Each wall is flat, endless, passes through zero and stands at right angles to its row. A trip goes straight from one point to another. List the walls that it crosses, first one first.

Walls:
(1): [-6,-44]
(2): [17,-43]
(3): [5,-14]
(4): [-19,-31]
Trips:
[-15,21] to [-41,30] => none
[44,49] to [10,11] => none
[9,33] to [-38,0] => 4, 1
[32,-8] to [47,35] => 1, 3, 2
[-41,13] to [-45,14] => none
[-53,-59] to [44,-8] => 4

Walls:
(1): [14,-30,-16,1,15,15,12,1,-9]
(2): [31,11,-59,57,65,14,-9,18,-17]
(3): [-31,20,15,87,67,46,-42,-11,-34]
(4): [27,17,40,11,30,51,-15,-27,-59]
Trips:
[-18,-21,22,-47,26,-29,-3,-3,20] to [-20,8,57,-39,-16,-10,-38,13,-39] => 4
[-42,-12,-22,-1,-20,72,4,43,2] to [21,9,-20,44,37,-63,8,-42,35] => 1
[4,69,0,-17,-24,3,21,-16,-44] to [26,11,-22,5,42,-29,4,-46,-12] => 2, 3, 1
[43,-34,31,-66,43,-30,-1,-41,-6] to [28,-11,-7,-20,13,24,-11,22,-16] => 2
[-18,-14,23,12,-4,39,-9,-12,-12] to [4,-42,37,24,24,15,0,-8,4] => 2

Walls:
(1): [-11,13,5,-31,-54,-44,41,17,-22,-37,18,-23,-25,-33,-13,-35,30,-42]
(2): [-22,64,65,-28,-15,12,64,18,8,8,-28,12,25,20,7,-36,51,47]
(3): [-25,41,-32,22,34,0,8,17,52,15,5,9,16,78,24,61,-3,-5]
(4): [-9,-38,7,28,26,-29,-3,-9,53,44,-3,2,50,-47,11,33,23,3]
(5): [-16,-55,52,-26,-78,9,-20,-38,9,31,-25,32,9,64,19,32,28,-16]
(6): [-32,41,-5,18,30,37,-95,41,19,-35,5,29,56,25,-18,15,40,-10]
(7): [10,-21,-4,33,47,-33,-21,-13,6,-34,14,21,10,65,49,70,-58,-77]
(8): [56,-47,-29,-8,43,24,-10,-51,62,-5,19,15,10,-93,16,23,-6,-36]
Trips:
[-27,-36,2,9,10,-15,-52,-17,66,-11,-14,31,-5,10,17,-42,4,-33] to [-9,40,4,38,-51,40,-40,19,-7,16,-37,-48,0,52,-15,-28,24,-58] => 8, 4, 1, 2, 7
[19,-50,16,10,-6,-6,-28,-17,8,-30,4,-10,27,-14,-2,-43,-12,39] to [-69,18,-71,-16,9,3,31,-18,-17,10,-34,15,-44,-21,-34,-3,31,-29] => 5, 1, 4, 8, 3
[5,-28,39,-40,41,-18,27,52,-52,-8,-23,9,12,-30,-46,17,13,42] to [17,-29,16,7,-36,-26,36,-3,26,-20,-7,-60,-18,-39,62,-8,15,-5] => 8, 5
[-72,21,-5,-19,15,-12,69,-21,0,34,-56,72,-18,-3,24,79,17,-14] to [-27,18,13,42,20,-28,-49,-31,34,-2,-17,21,1,39,-51,-1,11,7] => 6, 2
[7,-29,17,11,54,67,-11,6,83,-58,35,26,24,45,-22,3,40,14] to [30,-62,-10,61,-19,8,-70,16,46,-6,-2,46,18,-52,-22,31,-61,-33] => 2, 3
[-64,7,-21,-19,12,-5,-20,-9,0,20,-13,1,8,21,21,23,-30,-45] to [-4,41,-6,31,-4,-4,11,16,50,-47,5,20,-3,-7,-11,20,-18,-80] => 8, 1, 5, 4
